Rows are points. The last column is the point's height on a tilted bowl or saddle (a function of degree 2), plus a little noise. Count its main directions that bend up, bend down and stay straight.
In the rows, zero is written as 128.

Points, 11 rows:
[[127  93 123]
 [123  90 120]
 [150 128 139]
 [172 108 176]
 [134 128 126]
 [131 123 125]
 [  7 118 229]
 [150 138 138]
 [117 109 117]
 [123 119 121]
 [ 86 141 136]]
Directions: 1 up, 0 down, 1 straight

Points (16 x 4):
[[123 135 105 173]
 [125  62 155  91]
 [139 136 101 163]
 [ 88 114 124 160]
 [154 114 204  95]
 [ 93 102 160 134]
 [ 96 172 162 152]
 [143 146 138 176]
 [160 144 172 144]
 [129 154 209  88]
 [142 139 124 177]
 [ 61 142 154 137]
 [ 87 158  73 127]
 [168 140 131 159]
 [ 92 171 126 169]
 [150 108 210  80]]
Directions: 0 up, 3 down, 0 straight

Points, 25 rows:
[[ 99 152 190 114 134]
 [ 62  77 111 110 164]
 [ 75 148 140 110 154]
 [138 161  77 139 128]
 [ 78  88 140 160 163]
 [105 134 164 108 135]
 [ 92 227 141 149 153]
 [110 147  76 127 125]
 [109 171 121 167 147]
 [166 105 112 100 149]
 [ 95 151 118 184 161]
 [106  97 140  75 164]
 [182 149 114 108 122]
 [135 120 154 193 181]
 [146  83 145 116 166]
 [127 183 176 166 137]
 [ 78 113 183 215 235]
 [ 95 119 115  66 157]
 [132 160  96 149 129]
 [185 138 120 160 165]
 [148  66 156 142 192]
 [ 95 101 117 108 144]
 [107 146  91 155 133]
 [144 147 121 147 129]
 [ 83 151 100 124 141]]
Directions: 3 up, 1 down, 0 straight

Points:
[[130  96 138 110 147  47  45]
 [143 207 138  87 133 120 165]
 [101 137 126 143  65  79 107]
 [119  76 142 159 151 148 149]
 [ 81 143 120 210 113 180 182]
 [151 132  92 135 141 112 156]
 [145 171  97  68 134  67 154]
 [105 133 118 111 131 142 131]
 [114 188 155 114  18 101 127]
 [122  65 132 148 147 153 160]
 [ 85 142  75  48 145 110 142]
 [ 77 133 105 119 175 121 160]
 [135 131 145 141  99 153  92]
 [ 86  40 156  95 140 160 151]
 [140  71 109  98 141 108 124]
 [ 51  79 125  99 135 123 117]
 [129 162 163  43  79  85 113]
 [139  84 101 154 147 132 168]
 [ 67 104 121  97 134 109 104]
 [161  62 165  46 125 128 114]
 [123 169 138 125 147 141 135]
 [152 134 117 160 196 118 156]
 [136 127 134 130 141  96 108]
 [198 103 100 196 140 148 176]
 [126 137 117 132  94 127 117]
 [127 157 153 158 107 106 110]
 [127 199 119 129 148 109 176]
 [158  74 138  82 127  79  90]
 [140  93  79 162 140 195 194]
 [151 134  57 156  66 104 192]
 [161 109 146 149 139 105 112]
 [106  69 110 159 145 175 201]
 [166 172 145 166 155 150 120]
 [101 169 162 209 193 147 175]
 [ 88  93  81 107  57 159 138]
 [123 153 139 138 147 133 127]
 [108 149 108 139 105 143 141]
 [ 87 143 137 131 103 153 127]
 [165 149 164  84 112 120 108]
 [108  98 127 171 105 141 131]
 [120 115 120 180 122 151 144]
 [110 127 125 148 124  97 116]
 [146 108 119 137 169 114 136]
 [163 154  68 132  93 105 184]
 [140  50 118 115 118  47  70]
 [161 102 172 109 213  96 102]
 [159  94 118 210 179 121 185]]
Directions: 3 up, 1 down, 2 straight

Points:
[[160  70 169 133 155 104  84]
 [159 199  65  82  88  75  88]
 [116 128  78 170 131 152  97]
 [124  85 147 178 136  84  93]
 [106 106 112  75 151 169  95]
 [163 101 137 152 117 105 111]
 [110 115 138  21 132 142  87]
 [113 107 113 179 122 176 111]
 [ 75 106 132 162  48 173  70]
 [111 124 102 119  76 180 102]
 [131 121 140 135 147 170 124]
 [134 120 117 147 149 143 122]
 [141 131  96 161 114 157 113]
 [ 72  85 148 144 144  69  93]
 [115 112 133  97 105  97 129]
 [ 97 157 127 144  90 181 102]
 [ 94 168 110  67 162 142  90]
 [142 146 155 176  90 183 110]
 [151 113 161 119 161 103 113]
 [ 63 105  96 100  87 103  95]
 [113 164 121 117 137 153 118]
 [112 117  90 178  99 107  89]
 [ 98  74 109 138 101 109  99]
 [180  66  91  96 117  77  77]
 [160 127 100 163  94  92  96]
 [108 177 157 116 149 127 125]
 [132 126 140 112  72 128 123]
 [167  65 131 158 174 116  84]
 [159 147 164 139 174  67 103]
 [158  98 108 137 117 144 120]
 [118 150  75 177  33 138  33]
 [ 69 153 105  96  95 178  81]
 [173 119 204 158 133 213  94]
 [169 189 142  97 129  88 127]
 [ 98 136  69 165  75 161  65]
 [ 88 143 175 101  88  76 132]
 [149 142 100 140 198 179  82]
 [152 161 122 174 143 116 110]
 [121 105 111 120 139 149 120]]
Directions: 0 up, 5 down, 1 straight

Points, 60 rows:
[[ 42 120 128  88 138 128 122 161  95]
 [209  72 122 151 157 139 200 135  99]
 [144 121  90  70 111 130 112 108 115]
 [ 95 143 144  71 125 127 111 121 122]
 [117  87 123 129 117 114 119 164 102]
 [141 167  92  84  99  99 155 156 105]
 [195 134 152  85 110  77 137 109  93]
 [128  86 102 174 103 104 136 151 100]
 [138 128  51 105  67  90 116 179 111]
 [168 111  97 152 144 140 141 152 111]
 [128  84  87 116  60 100 153 101 105]
 [112 131 120  98 164 106 138 149 107]
 [104  83 152 159  83  86  98 106 101]
 [149 113 115  97 136 111  96 130 111]
 [134  60 118 121 159 151  31  79  84]
 [ 94 104 176 131 173 176 185 110 107]
 [ 74 105 100 139 116 118 170 123 101]
 [ 85 124 171 121  44 119 123 149  98]
 [119 124 118 104 117 140 129 103 124]
 [129 228 154 121 129 134 142 108  72]
 [140  80 125  99 138 112 123  83 118]
 [136 147 114 136 129 154 105 125 118]
 [135 122 158  76  98 145 106 157 107]
 [126  58 125  92 147 171 116 145  91]
 [174 176  62 129  81 138  94 127  99]
 [143 120 163 131 121 162 163  85 116]
 [124 102 169 103 138 211 215 120  90]
 [136 156  90 152 180 138 148 102 109]
 [147 208 114  99 147 145 120  50  53]
 [ 66  84 102 163 115 167 107 119 104]
 [171 106 128 129 121 152 138 123 121]
 [ 47 103  63 115 152  85 175 141  85]
 [134 127 133 165 106 136 188 152  97]
 [125 178 134  98 136 173 103 121  94]
 [131 116 117  74 133 139  65 131 102]
 [ 85  28 103 136  97 116 136 112  80]
 [128  95 181 127 138  72 153 182  52]
 [ 82 149  98 105 153  56 132  81  96]
 [115  93 185 100 183 139 180 116 109]
 [118 153 143 181 167  91 114 148 105]
 [ 81 150  94  83 120  76 157  91 104]
 [ 57 181 205 105 189 101 111 171  77]
 [115  91  88 165 141  82  96 111  96]
 [176 113 180 121 199  42  83 178  19]
 [146  68 114  84 140 106 133  95 111]
 [151  75 139  85 169 105 138 161  75]
 [123 208 134  91 194  86 147 127  84]
 [176  64  81 158 165 145 106 129  97]
 [143 107 128  98  96 129 160  83 119]
 [178  90 131 134 179 106  94 132  87]
 [110 175 220 168 147  89 108 130 100]
 [143 190  82  83  75 124 108 128 104]
 [192 131 162 115 121  65 113 129  90]
 [118 158 136 121 150 148 132 182  91]
 [120 133 163 119 186 165 120 147  96]
 [ 80 125 144 118 147 136 104  94 126]
 [129 193 154 116 110  64  71 115 111]
 [163 123 155 147  38 107 146 114 104]
 [106  91 120 130 173 164 119 121 114]
 [145  69 195 163 141 115 127 112 112]]
Directions: 0 up, 4 down, 4 straight

Points, 73 rows:
[[122 148 143 104 136 136 123 123 125]
 [203 105 113 175  86 137 177 148 192]
 [189 112 111 152 128 114 176  88 166]
 [ 98 101  85 138 171 158  71 134 154]
 [156 149 219 201 157 115 105 119 176]
 [150 100 127 151 154 180 119  70 157]
 [136 145 105 213 176 163  72  93 185]
 [117 124  73 145  99 131 128 116 127]
 [158 192 159 156  87 126  94 146 135]
 [174 152 112 114 129 116 116 118 125]
 [184 161 134 143  68  73  55 107 108]
 [ 66 115 121 149  96 165 111  57 151]
 [137 120 138 141 161 138 116 169 138]
 [171 137 130 113  72 139 103 157 142]
 [122 108 140 153 160 115 118 133 137]
 [138  76  79  87 112  98 156 133 148]
 [155  90 192 100 201 150  79  83 186]
 [ 60  94 147 107 157 102 111 176 166]
 [ 82 145 140 124 141  85 170 162 159]
 [151  33 197  93  90 100 130 141 202]
 [159 142 160 158 145 123 153  96 154]
 [ 69 125 155 114 178  95 155 147 166]
 [150  88 195 151 135 136 125  99 163]
 [132 129 178  90  93  73  90 151 129]
 [109 140 125 110 183 122 110 144 138]
 [123 128 135 113  87  58  47 166 116]
 [131 124 110 130 128 162  90 103 127]
 [120 140 144 184 102 136 105 138 144]
 [164 151  97 128 101 145 151 131 141]
 [154 149 114 111 148  47 156  92 164]
 [199 164  59  95 150 117 145 140 171]
 [178 123 139 116 139 120 181 140 153]
 [112 194 148 153 131 137 128 113 149]
 [122 110 140 132 105 141 157 140 131]
 [135 100 103 108 100 114 145 196 155]
 [232  97 160 142 100  99 152 143 196]
 [ 30 124 108 110 113 127  65 163 166]
 [104 106 119 153  65 123 161 178 165]
 [116 111 134  31 106  73 168 115 179]
 [163 152 112  91  99 181 146 168 160]
 [157  70 111  80  79  85 147  75 178]
 [ 77  90 115 132 126 116 121 172 146]
 [132 152  74 132 150 123 116 120 131]
 [142 127 133 164  60 174 103  96 160]
 [112 155 137 149 102 187 147 154 155]
 [159 144  97 127 136 121 175 127 143]
 [106 138  92  86 122 140  61 146 128]
 [131  74 119 110 150 115 142 102 139]
 [192  91  88 179 111 111  82  85 169]
 [114  93  90 146 124 126  48 155 144]
 [124  98 137 156 137 146  87 144 137]
 [101 181 120 109 126 128 149 117 140]
 [117 146 120 153 109 107  69  90 118]
 [148 125  97 182 129 132  85 124 138]
 [229 125  88 149 141 142  74 157 162]
 [145 117 190  89  82 165 138  62 183]
 [ 66 107 102 184 149  76  97  76 182]
 [103 111  97  74 208 135 163 153 167]
 [134 145 106 117 185 152  67 171 146]
 [146  99 160 181 154 109 142 112 163]
 [111 105 113 138 177 197  89 147 162]
 [182 119 103 145 137 121 204 149 167]
 [164 152 123 182  99  86  84 119 126]
 [151 118 184 159 152  88  87 198 148]
 [ 97  67  99 109 166 104 150 174 161]
 [141 119 105 173 144 141 122  73 148]
 [ 47  57 147 153 212  85 109 127 234]
 [164 142 169 125 116 155 129  94 148]
 [109 175 120  87 127  91 176 133 155]
 [ 73  94 112 135 141 134 107 106 137]
 [201  84 134  48  96 111 148 161 189]
 [120 103 168 123 127 152  93  55 157]
 [196 122 103 116 124 110 172  76 168]]
Directions: 7 up, 1 down, 0 straight

Points (66 x 9):
[[154 119 102  82 143 167 172 110 136]
 [ 69 109  80 137 140  90 167 126 115]
 [100  72 119 150 166 115 104  93  72]
 [ 89 123 103 181 181 146 125 131  80]
 [172 115 157 150  58 125 139 120  91]
 [133 108 211 146  72 135 125 138  77]
 [126 114 102 133 148 136 163 120 111]
 [124  88  99 140 147 121 153 185 120]
 [104 117  72 118 195 121 139 173  72]
 [139  95  91 169  80 175  93 172  73]
 [124 141 101 111 114 115 108 112 123]
 [114  56 129 126 138 134 144 124  98]
 [142 203 105 201 100 134 127 127  95]
 [132 172 155  72 103 101 114 140 128]
 [157 150 176 142 124  93 184  81 141]
 [165 151 176  84 113 153 147 101 142]
 [139 116  97  65  81 130 149 179 161]
 [ 90 178 222 152 110 134 121 157 101]
 [138 134 114 118 122 132 142 150 127]
 [ 79 174 174 185 108 154 111 149 154]
 [186  34 161 161 144 158  57 149 102]
 [174 114 136 194 129 138 130 115 107]
 [115 181 162 165  92 138 114 217 156]
 [ 35 170 173 110  91 134  99 121 190]
 [112 148 135 122 117 136 185 114 134]
 [149 171 136 165 136 187 114  78 146]
 [127  79 182 142 174 150 163 150  71]
 [164  92 127 176 127  47 186 117 116]
 [120 103 144 115 124 184 101 147 102]
 [133 117 114 135 160 144 123 105 115]
 [109 160 137 123 143 110 117 112 132]
 [128 150 179  89 117 192 149  78 145]
 [ 82 151  79 106 119 140 171 135 144]
 [108 138  54 102 148 149  27 100  59]
 [115 112  96 132  89 144 122 193 140]
 [ 92  87 127  69 147  35 110 141 107]
 [ 94 112 160 105 132 146 104 103 133]
 [165 215 145 131  48 146 137 114  72]
 [163 176 118  99 144 111 137 193 130]
 [132  28 183  94 130 177 187 123  87]
 [107 117 120 145 148 171 166  95 108]
 [ 95 127 113 139 150  78  97  74  94]
 [112 175  93 119 142 140 130 119 113]
 [131 145 136 116  98  89 149  81 135]
 [ 95 155 122  93 102 136 143 183 153]
 [157 111 127  53 108 136 111  86 139]
 [121 113 137 195 145 101 140 184 111]
 [146 203 140  95 128 107 194 138 129]
 [139 139 139 161 192  95 132 171 112]
 [175 189  99 123 120 105 160 129 127]
 [112 164 159 150 146 217 140 197  57]
 [ 70 176 149  88  59  84 162 174 174]
 [ 89 125 164 141 142 106 144  88 111]
 [ 99  78 145  85 186 114 124  90 106]
 [ 66 116  77 148  99 114  94  75 100]
 [120 128 154 153 176 100 100 130 120]
 [106 140 101 111 131 137 105 133 122]
 [121 144 146 101 221  85 120 119  92]
 [125 129 117 115 115 165 101 101 117]
 [ 96 133  45 123 173 109 145 107  70]
 [146 133  87 201 118 182 114 133  52]
 [ 63 120 136  89 155 103 139 169 139]
 [105 190 144  89 125 122 106 127 130]
 [133  98  46 155  99 111  78  91  26]
 [159  80 108 192  76 113 136 158  84]
 [142 142 162 111 168 147 201 174  97]]
Directions: 3 up, 5 down, 0 straight
